Rows are points. Any point is a mix of the corners, with weights that add up to 1. It lies inside the corners' shape when no weight is negative. Is each point inside? If not, which corners have a negative weight?

Corners:
(1): [57 36]
(2): [-103   -4]
(3): [ 41 -50]
Points:
[-1 13] => inside
[ 42 -18] => inside
[ 29 -43] => inside
[-61 -11] => inside
[40 29] => inside
[ 61 -20] => outside (2)
[45 -2] => inside
[ 58 -41] => outside (2)

Corners:
(1): [-71 -22  46  22  77  97  19   3]
(2): [  1 -31 -27 -33  15 -86 -44 -35]
(3): [ 57 -34   8 -86 -66 -82  20  67]
(4): [-10  49 -37 -62  -2  25 -13  53]
(5): [-32 -34 118 -71 101  57  88  -4]
(6): [-23  37  39   5 -23  56  -9  14]
(7): [ -7   6  49  12 -14 -75  -3  35]
(8): [ 12  27 -32  38  41  19  53  14]
(9): [  33   -7   26 -102  100   90   63   40]
Points:
[-23  -2  49  16  -6  11  18  26] => outside (2, 4, 9)
[ -2 -27  28 -51 121  53  45  -7] => outside (3, 4, 6)
[-14   1  40 -11  18 -11  14  25] => inside
[ 14 -15  16 -28  20 -33  19   1] => outside (1, 4)
[ -9  -3  34 -25  18  -4  28  20] => outside (9)
[-32  12  69 -35  54  69  33  29] => outside (2, 3, 8)
[-14  -1  33 -23  17   5  20  13] => outside (9)
[-26 -12  32 -10  30  25  15  22] => inside
[ 30  -4  13 -35   5 -21  39  32] => outside (1, 4)

Corners:
(1): [-44 -59 -77 -16 -34 -37  61 -13 -22 -26 -16 -71   3   6]
(2): [-30  36 -12  86  28 -39 -33  82  63 -16 -30  74 -13 -44]
(3): [ 18  26  18  52  58 -19  -5   9 109  -5 -19  77  34 -37]
(4): [-55 -16  12  10  66  -6 -22  43  53 -39  -4  31  26  23]
(5): [ -13   13  -90  -77  -56  -63   42 -102  -10    3   25  -26  -18   46]
(6): [ 10 -36 -12 -55 -20 -54  25 -33 -30  38 121 -19  -4 -66]
(7): [-14  -8  53  88  25  -2  28  71 120  -7  66  69  -7 -35]
(8): [ 20  17  19 -45 -55 -25 101 -30 -36 -48  -7 -81 -48  29]
(9): [ 31 -35 -25 -81 -22   8   9  47  21 -22  68 -26 -42 -37]
(10): [ 17 -47  78  55  -6 -18  14   7  88 -26 -15  77  14  66]
(11): [-19  35 -48  -5 -64  23  57 -15 -11 -22 -90 -52 105  68]
(12): [ 20  -3  44 104  41  10 -62  30  83  68 -32  60 -20  11]
(13): [-58  -6 -60  18 -15  56 -13 -57 -44  21 -80  26  41  17]
(14): [-17  10  84 -40 -31   1  85  -4  -4  28 -53 -11 -41 -11]
(15): [ 42   8  19 -26   6 -16  98  -8 -24  31  -5  10   0  25]
Points:
[  5  -8  13   8  -9 -16  30 -10  29   3 -10  20   0  26] => inside
[  4  -1  -7 -27 -32 -20  50 -27  -6   0 -14 -10   6   5] => outside (4, 7, 12)
[  3 -13   1  -8 -12 -19  31   5  17   3  11  -5  -9  10] => outside (3, 13)
[-41 -11 -22  38  -8  11 -15  13  40   2 -39  29  13  15] => outside (3, 6, 8, 15)
[-12  -3 -23  -9 -19 -17  28 -11   7  -6 -18  -8   6  14] => outside (7)
[  0 -12  -5  11  -2 -14  17   3  26  -1  17  16   7  -1] => outside (14)
